Every row gives one point. To make a cloud, some directions were put in groups of two or more. Within a group, all points are equally far from the middle, so they leave a hole (a ring in 2 directions, a hollow ball in 3). The other directions are filled evenly. Then the cloud was stretched, turned, moved and blurred a little. Count the holes, and give their numbers of directions, smallest first.
In the rows, zero is written as 128.

Cloud (14 x 2):
[[153 131]
 [148  81]
 [185 117]
 [ 82 129]
 [131  83]
 [133  68]
 [121 121]
 [162  89]
 [ 79 120]
 [158  78]
 [114 153]
 [187 129]
 [ 72 134]
 [178  91]]
Holes: 0

Cloud, 19 rows:
[[136 180 127]
 [141  91  83]
 [ 90 112 174]
 [ 81 155 131]
 [132  64 147]
 [125 161  81]
 [115  99 186]
 [107 111  77]
 [157 162 165]
 [177  81 133]
 [ 83 156 112]
 [155 153 174]
 [148  68 118]
 [129 137 188]
 [ 71 127 121]
 [ 79 108 159]
 [ 90 138  86]
 [173 162 110]
 [148  78 173]]
Holes: 1 (3)

Cloud (52 x 6):
[[173 118 141 101 170 159]
 [131  87 170 167 168  87]
 [148 102 159  75 145  70]
 [214 133 130 156 159  93]
 [ 98  98 121 150 197 102]
 [ 93 118 114 150 139 166]
 [137 141  75 160 116  61]
 [169  92 111 158 104 148]
 [147 175 118 192 148  83]
 [105 127 129 189 101 103]
 [102 122 147 191 166 121]
 [109 179 130  99 119  60]
 [185 173 173 149 132 137]
 [140 101  77  92 110 130]
 [144 165  73 108 101 133]
 [131 156  79 144 185  76]
 [103 116 173 116 185  76]
 [140 155  97 201 130 121]
 [144 119  66 143 167  68]
 [164  73 115 175 139  94]
 [104 162 113 133 131  46]
 [123 197 139 144 176 130]
 [ 96 137  87 139 182 143]
 [142 135 183  99 151 154]
 [111 103 159 170 129  63]
 [147 177 171 158  90  96]
 [119 183 131  89 135  64]
 [ 94 128 132 169 186  79]
 [ 83 124 100 127 110 147]
 [149 113 190 141 185 104]
 [ 97 170 126 138  82 104]
 [186 135 118 114 128 169]
 [166 148 172 118  98  58]
 [169 162 153  97  83  85]
 [119  94 124 167  99 143]
 [147 173 152 162 126  51]
 [162 172 122  65 137 107]
 [168 130  74 170 108  82]
 [158 110 178 124  88 131]
 [145 185 125 179 175  97]
 [182  97 162 156 139 145]
 [166 143 194 145 171 120]
 [162 144  75 102  98 136]
 [154 146 163  78 150  60]
 [100 127 180 126 189 121]
 [143 180 118 107 123  50]
 [208 150 117 163 153  86]
 [123 181 101 164 139 156]
 [ 99  92 135  98 170 139]
 [111 103 114 164  99 147]
 [150 182 163  95 166 136]
 [130  82 122  87 178 117]]
Holes: 2 (3, 3)

Cloud (83 x 8):
[[ 95 117 209 142 135 152 130 135]
 [ 79 175 156  97  70 151 145 168]
 [ 89 118 131 123 153 114  90  77]
 [ 85 133 138 149 191  80 149 177]
 [ 98 135 160 173 193 110 115 121]
 [100  88 150 107 117 123 187 197]
 [110 108 138 103 127 185 186  85]
 [118 214 129 151 112 171 123  96]
 [166 176 167 131  62 112 148 104]
 [ 97 164 125 144 203 129 167 148]
 [ 99 139 135 129 142 137 122  46]
 [123  61 131 103 114 132 150  88]
 [ 72 101  83 137 120  81 128 115]
 [ 96 180 159  83 122  91 191 146]
 [117 107 116 152 119  44 150 176]
 [157 158 118 181 131 142 188 159]
 [106 210 110 134 139  83 155 107]
 [108 142 139  94 128 137  52 124]
 [122  99 106 138 101  53 149 175]
 [ 68 190 116 135  96 139 182 146]
 [170 116 103  75 120 170  84 140]
 [ 76 167 131 181 112 110 188 115]
 [201 127 142  80 150 161 158 150]
 [155  95 132 146  85 181 111 114]
 [ 99 169 136 126 186  93  82 131]
 [159  96 136 148 182  83 109 140]
 [127  65 159 127 135 154 105 140]
 [ 87  90 100 111 111 123 139  76]
 [114 168  87  75 145  81 147 167]
 [ 78 129 173 116 107 159 188 170]
 [179 111 148  96 134 134 194 177]
 [172 132 163 127 128  63 189 133]
 [131 132 115 168 175  72 189 141]
 [102 116 131 139 164  74 185 193]
 [146 142 158 190 126 171 156 147]
 [191 134  94 122 124 153 198 104]
 [182 139 147 143 129  73 126  90]
 [157 156  61 114 125 146  90  93]
 [168 109 185 108  92  78 127 126]
 [ 86 139 107  94 189  94 142 173]
 [141 144 104 148  82 131  82 174]
 [ 77 127  59 135 148 139 108 107]
 [161 161  86 111 109 208 111 138]
 [ 77 142 156 128  97  79 187  97]
 [125  83  90 121 107  93 151 193]
 [181 139  86 113 142  63 145 121]
 [116 178 150  93  80 194 147  99]
 [135  65  70 111 154 120 161 131]
 [ 89 169 125 145 142  94 203  94]
 [163 177 162  80 157 168 142 100]
 [107  78 121 120 149 150 114  82]
 [120 137 152  87 156 180 107  85]
 [140 182 133 117 159 180  93 172]
 [163 112 114 119  88  86 198 101]
 [ 94 114 186 122 152 180 127 144]
 [145 183 147 124 158 156  78 175]
 [ 72 196 118 175 144 111 154 123]
 [146 162 125  79 169 148 138  72]
 [142 153 105  80 121  62 105 112]
 [121 176 144  74  83 137 157 194]
 [ 82 132  83 121 183  73 145 136]
 [138 105  90 182 160 137 126  85]
 [169 124 121 157 112 185  90 130]
 [105 177  82 106  58 132 128 118]
 [188 148 140 162 130 154 167  88]
 [ 92 172  70 117 111 153  99 161]
 [146 184  55 126 148 130 110 111]
 [176 115 110 155 186 149 126 153]
 [172 198 147 164 137 113 140 151]
 [128 151 111  56  94  72 140 130]
 [ 62 162 128 177 126 107 166 171]
 [117 143  63  70 141 118 128 104]
 [161 154 122  92  71 205 135 132]
 [199 154 119 108 149 186 131 104]
 [157 151  49 107 123 162 102 129]
 [186 117 165 112 114 144  86 101]
 [129 148 147 195 160  88 172 134]
 [ 78 174  82 101  90 134 162 161]
 [163 157 115 192 145 117 173 111]
 [ 78  87 117  71 127 117 128 133]
 [ 56 164 100 161 108 114 105 118]
 [175 172  97  94 154 151 163 171]
 [ 58 127 117 122  95 111  93 121]]
Holes: 2 (2, 6)

Cloud, 88 rows:
[[ 83 124 113 105 149 146 161 213 129]
 [138 148 112 178 100 174  66 162 113]
 [105 142  54 120  94 119 163 127 170]
 [ 78  81 120 163 177 126 158  98 131]
 [126 124 120 100  96  97 171  71  96]
 [113  74  92 137 145 132  88  74 135]
 [114 179 102 164 142 108 135 109  75]
 [ 95 157  85 138  81 104 172 105 101]
 [130 193 134 148 136 101 119  56 106]
 [ 69 146 114 157 102 144 171 118  71]
 [ 65 148 105 145 125 145 113 103 195]
 [ 56 143  74 159  81 143 133  72 144]
 [130 156 171 111 124 205 157 133  99]
 [ 87 171 131 129 119  94  98 160 107]
 [ 74 183 156 154 151 117  93  75 153]
 [ 80 119  98 144 102 183 152 200 156]
 [ 53 134 112 177  93 171  74 166  97]
 [193 104  83 169 139 130  99 110 132]
 [ 93  98  91 177  63 148 108 168 126]
 [100 137 139 176 146 112 150 171  83]
 [117 118 120 141  98  80 139  80  87]
 [162  57 144 152 124 145 135 152 163]
 [ 56 135 108 118 114 117 117  72  95]
 [174  74  95 113 112 137 192 107 154]
 [ 47 135  86 156 173 153 132 113  63]
 [ 98 113 108  86 162 167  99  93  79]
 [110 174 156 136 176 168 140 187  84]
 [156 149  42 137 113 127 108 126 137]
 [123 148  64 140 104 134 133 101 187]
 [ 69  77  60 151 183 163 154 143 119]
 [162  76  82 101 101  98 125  99 177]
 [ 90 100 134  93  82 174 121 108 160]
 [ 91  74 124 125 116 187  84 147 136]
 [ 45 163 120 130 107 167  99 168  76]
 [136  62  99  90 169 111 123 164 161]
 [127 146 124 117 100 181 109 110 189]
 [142  99 112 122 156 196  77 159 150]
 [116 173 133 181 164 113 119  67 109]
 [112 155 176 125 102 215 133 102 119]
 [146 112 118 153 203 211 157 158  97]
 [ 68 148  86 145  93 129  65 136 144]
 [128 133 115 153 129 170 105 178 176]
 [ 78 142  27 125 113 156 126 139 100]
 [101 169 150 157 160 160 158 180  79]
 [118 128  69 160  99 169 174 189 124]
 [ 80 183 188 148 158 127 128 140 130]
 [ 88 139  90 190 119 126 104 140  61]
 [169 143 107 124 129 196 154 187  78]
 [136 163  64 135  84  98 140 109 161]
 [ 44 110 128 107 117 185 115 145 106]
 [ 47 109 176 147 149 133 106 130 143]
 [176  81 159 172 144 115 116 116 123]
 [ 52 107  86 136 175 144 110 144 161]
 [158  98 111  64 120 153 144 149 157]
 [ 96 190 125 172 130 117 129  65  94]
 [ 66 137  62 110 134 147 170 127  95]
 [114  87  84 108  90 144 120 216 118]
 [155 109  80 121 114 146  83  75 144]
 [122 145  83 131 138 191 142  74 137]
 [ 74  97 102 162  81 182 165 162 152]
 [128 109 140  65 182 148 153 122 123]
 [136 127  84 156 130 201 127  83 122]
 [100  89  78 102  87 132 100 101 154]
 [ 97 101  99 175  99  86 106  77 130]
 [ 25 152 104 137 147 168  89 120 121]
 [ 67 160 134 147 110 165 154 173  70]
 [102 109 176 134 120 149  69 111 106]
 [156  70 112 116 111 163 186 170 120]
 [161  51 105 155 192 133 128 121 126]
 [163 128 183 124 120 128 115 138  84]
 [159  86  93  93 113 185  95 178 136]
 [207  84  76 107 145  94 131 124 131]
 [ 63 126  53 102 100 158 102 171 116]
 [136 185 189 140 143 126 116 138 114]
 [152 133  69 125 132 184 167 103 139]
 [145 147 158  88 182 165 149 153 131]
 [116 108 140 132 142 161 157  80  68]
 [ 69 151 142 175 175 198 158 160  94]
 [145 171  90 152  89 143 175 135 102]
 [105 102 126 152 150 112 122  91  62]
 [107 116 113  97 160  69 158 141 130]
 [127 127 138  84 130  81 132  86  97]
 [188 149 132  91 155  88 151  95 133]
 [109 135  33 129 104 107 129 148 105]
 [107 128  70 156 166 128 121 122 175]
 [107  62  95 189 110 135 111 146 137]
 [165 116 189 171 167 143 133 114 127]
 [151 112 111 161 231 174 138 127  96]]
Holes: 3 (2, 2, 4)
